Each row of a before or after table is a point. One or more steps were done to the points. Then noise was added and the rows were shuffled. The steps act on how far a point lies along the listed directions, d1 being the first. What was done? A step turns or swaps two directions, mirrors them in a line or flattens them onto one, adds a multiple of one to another, or multiplies one. Angles are multiples of 10 degrees, from the lower direction toward the higher: turns from -170 to 170, lines from 10 to 170 but not 90. Use the fewest steps. Two steps may share a direction if one is a turn and the other turns, adds or multiplies; they go together, in the order done. Otherwise the lowest direction goes first.
(in the rows, 128 means zero)

Directions:
(1): [ 93  82 170]
(2): [ 71 131  84]
(3): [102 183 166]
Before, 8 rows:
[[ 89 147 114]
 [154 135 159]
 [115 118  73]
 [151  96 134]
 [ 73 107 116]
 [140  98 108]
 [122 139 119]
 [134 119 142]]
After (8 x 3):
[[ 39  92  57]
 [ 13 108  72]
 [211 145 183]
 [112  57 141]
 [112 146 103]
 [156  67 181]
 [149 115 158]
 [ 56 170  58]]
Steps: add -1.5 times d3 to d1; multiply d2 by 2.5

Directions:
(1): [125 160  86 183  63 140]
(2): [ 63 169 166 155 156 165]
(3): [120 200 106  64 121 110]
(4): [193 172 124 164 180 131]
Before, 12 rows:
[[147 118 134 159 121 126]
 [145  91 130 144 118 130]
 [126 104 133 143 131 124]
 [149 138  87 119  94 123]
 [160  87 143 144 122 134]
 [128 118 152 147 142 131]
 [129  74 134 177 125 134]
 [101  94 150 113 140 141]
 [137 128 116 167 108 133]
 [133 106 132 146 129 111]
 [ 63 157 139  64 129 124]
 [ 77 137 111  83  95 129]]
After (12 x 6):
[[117 105 125 132 113 120]
 [157  71 113 110  92 109]
 [ 94 129 153 158 123 144]
 [ 54 249 137 130 147 159]
 [ 74 148 126 137 101 155]
 [212  87  89  70 129  88]
 [130  92 148 115 146 120]
 [100 185 115  80 138 129]
 [135  95 119 129 110 101]
 [168  61 116 116  78 113]
 [142  89 142 130 121 116]
 [101  64 134 125 105 120]]
Steps: multiply d1 by -1; multiply d2 by 3; turn d3 and d4 by 50 degrees

Directions:
(1): [163 155 161 162 169 204  84 125]
(2): [108 192  44 101 152 147 122 147]
(3): [179 111 101  90  51 176 120 112]
(4): [102 159 186  38 137 133 118 108]
Before:
[[211  45 168 153  80 166 113 118]
 [200  87 141 125  87 200  77  78]
 [ 86 161 136 154 195 145 110 163]
 [103 167  79 126 179 102 124 142]
 [ 97 183  78 163 144 111 128 152]
 [224 110 100 130  63 215 113 119]
 [101 179 105 110 162 133 128 147]
 [144 102 156  95  62 167 133  96]
 [232 121 105  90  89 166  83 128]
 [185  68 172 116  17 178 124  86]
 [ 88 152 138 119 156 117 121 135]
 [147 109  76 115  64 189 135 172]
 [ 95 160  97 132 185 124 125 119]
 [139 131  87 146 164  95 151 136]]
After (14 x 8):
[[107 107 183 120 115  88 143 132]
 [ 87 129 170 105 140 109 131 131]
 [130 111 118 140 147  86 154 127]
 [162  58  82 156  38 160 144 172]
 [191 148  32 145  59 236 105 121]
 [105  94 157 116 144  57 146 120]
 [243  92  98 139  71 155  88 122]
 [149 145  87 112  92 192 128 108]
 [203 134  54 170 133 218  92 148]
 [218  94  92 164  97 216  77  94]
 [ 82 120 206 128 168 107 124 139]
 [ 98 114 157 166  99  65 154 122]
 [235  82  85 184  51 200 123 119]
 [ 99  92 169 122 150  85 146  98]]
Steps: mirror d1 and d2 in the line at 160 degrees; add -0.5 times d3 to d4
